Rows are points. Two turns around zero, p and q, are shown by what they do to some points. Write where each new point lands after one turn and then the other. Backwards means that the second turn is done in reverse. Each puzzle has new turns, and all numbers are rounded.

Turn p:
0.5 4.2 3.1 => 1.5 4.0 3.1
2.4 -0.3 1.8 => 2.5 -0.7 1.5
1.8 1.2 -1.7 => 1.7 1.0 -1.9
-1.3 -2.0 -0.8 => -1.7 -1.8 -0.6
-3.4 -3.0 -2.4 => -4.1 -2.4 -2.0
Turn q:
-3.3 -2.2 -0.4 => -2.9 -2.5 -1.0
-1.1 -3.3 -1.3 => -0.7 -2.9 -2.2
1.4 2.4 0.5 => 1.0 2.3 1.2
3.6 1.8 3.0 => 3.5 1.4 3.3
2.4 -1.3 -2.2 => 2.4 -0.1 -2.6
-3.1 2.7 0.3 => -3.4 1.9 1.2
Where do these land?
q, then p: -0.4 0.1 2.6 => 0.0 -0.8 2.5
q, then p: 2.1 -0.3 -3.5 => 1.5 1.0 -3.7
p, then q: -2.9 -0.8 2.3 => -2.3 -1.7 2.5
p, then q backwards: 0.7 4.8 -0.9 => 2.1 3.9 -2.2
q, then p: 0.4 -3.8 -0.5 => 0.2 -3.4 -1.8

Turn p:
-2.7 0.8 2.5 3.7 => -0.7 0.1 1.2 5.1
-0.6 -0.5 -0.5 -1.5 => -1.1 -0.3 0.3 -1.3
-2.5 -1.2 3.0 -1.0 => -1.5 -1.7 3.4 0.9
3.1 -2.7 0.7 3.3 => 3.5 -3.0 -2.0 1.7
3.2 3.5 -2.7 0.5 => 2.4 3.9 -2.8 -1.2
0.6 2.0 0.7 -1.7 => 0.7 1.9 1.5 -1.2
-1.1 -2.0 -3.7 -3.3 => -3.2 -1.0 -1.7 -4.0
Turn q:
1.5 -0.6 -1.2 -5.5 => 0.9 0.8 -2.0 -5.4
1.3 2.7 -1.5 1.1 => 2.1 2.1 -0.8 1.7
0.3 2.7 1.8 -0.4 => 1.6 1.6 2.4 -0.2
-3.6 -3.6 -1.1 2.7 => -4.8 -2.1 -1.1 2.4
0.5 -1.3 2.2 2.0 => 0.2 -2.5 1.6 1.3
Where do these land?
p, then q: -1.1 1.2 -0.7 -2.3 => -0.8 1.9 1.5 -1.4
q, then p backwards: -0.8 4.3 1.4 -2.4 => 0.9 4.2 1.3 -2.6
q, then p: -0.8 0.7 -1.1 0.8 => -0.3 1.1 -0.7 1.1
p, then q: -3.4 -2.9 3.0 1.2 => -3.0 -3.8 1.8 1.9
q, then p: -1.5 1.7 -0.3 -2.9 => -0.7 2.7 2.0 -1.3
q, then p: 3.5 -1.9 -1.7 3.7 => 1.4 -2.7 -4.8 0.7
p, then q: 4.1 -3.0 -0.6 1.9 => 1.7 -2.6 -4.4 -0.7

Turn p:
1.2 -3.3 0.7 -2.2 -0.3 -3.9 => -0.3 -3.0 -0.3 -2.2 3.5 -2.6
-1.7 -0.5 -1.1 -0.3 2.1 1.1 => -0.8 0.3 -1.4 -0.9 -0.1 2.6
-2.0 -2.9 2.5 -1.6 1.1 1.4 => -2.2 -2.0 2.0 -1.1 1.6 2.8
-0.9 0.5 2.8 3.6 2.8 0.6 => -2.7 1.2 -0.3 4.1 1.3 1.7
2.3 4.2 0.4 0.9 0.6 3.4 => 3.2 3.4 1.3 2.9 -1.2 1.6
4.4 -1.2 -1.9 -0.3 -3.7 -0.9 => 4.0 -2.9 0.1 0.0 -1.1 -3.6
-3.3 3.2 -3.4 0.0 -2.7 -1.7 => -1.2 3.1 -1.4 -2.9 -4.0 -2.5
Turn q:
-3.2 0.7 0.2 2.9 -0.5 -1.7 => -2.9 2.5 -1.6 0.2 -2.1 -0.3
-3.6 0.9 -1.6 -0.4 0.8 -2.7 => -3.0 0.7 -2.2 -2.0 -0.1 -2.4
1.1 -1.8 -1.3 1.1 1.8 2.2 => 0.1 -1.9 -1.0 2.4 1.5 1.7
4.0 0.7 0.3 1.3 2.9 1.0 => 2.0 0.0 1.0 4.0 2.5 -0.6
-0.6 -0.4 -1.8 0.8 -1.8 -2.5 => -0.3 -0.4 -1.8 -0.4 -2.7 -1.7
3.1 -2.3 5.8 -6.4 -2.4 2.7 => 3.2 -2.7 8.0 -3.6 0.7 2.8
-0.8 2.2 -1.6 0.7 -0.8 0.9 => 1.0 1.7 -2.4 -0.6 0.2 0.4
Where do these land?
q, then p backwards: 1.3 0.0 1.2 1.1 3.4 1.8 => 1.4 0.1 3.4 1.0 2.2 0.3
q, then p: -1.2 -4.1 -1.5 -0.8 -2.0 0.8 => -0.1 -3.9 1.2 -1.9 -1.9 1.3
p, then q: -1.7 3.2 -0.6 -1.5 3.6 0.3 => 2.1 2.4 -1.8 -1.3 3.8 0.2
p, then q: 0.0 -0.4 -3.5 -4.9 -2.3 -0.7 => 2.9 -3.4 2.7 -3.2 0.7 -2.1
p, then q backwards: -1.9 3.8 -1.2 2.8 -2.4 -3.0 => -1.6 2.5 -0.1 2.7 -0.4 -5.1
p, then q backwards: 0.7 -0.9 -1.3 0.1 4.8 -0.1 => -1.0 0.8 -2.8 0.8 1.1 3.9
p, then q: 2.0 -1.0 -1.8 4.3 -0.7 -0.2 => 0.1 -1.1 -2.7 2.3 -3.7 -0.3
q, then p: 0.4 0.3 4.1 -0.1 -4.9 1.1 => 2.4 0.8 5.9 0.7 -0.7 -0.5
q, then p: 0.5 -1.1 4.7 -1.1 0.5 -0.1 => -2.2 0.7 3.7 1.5 1.8 0.8
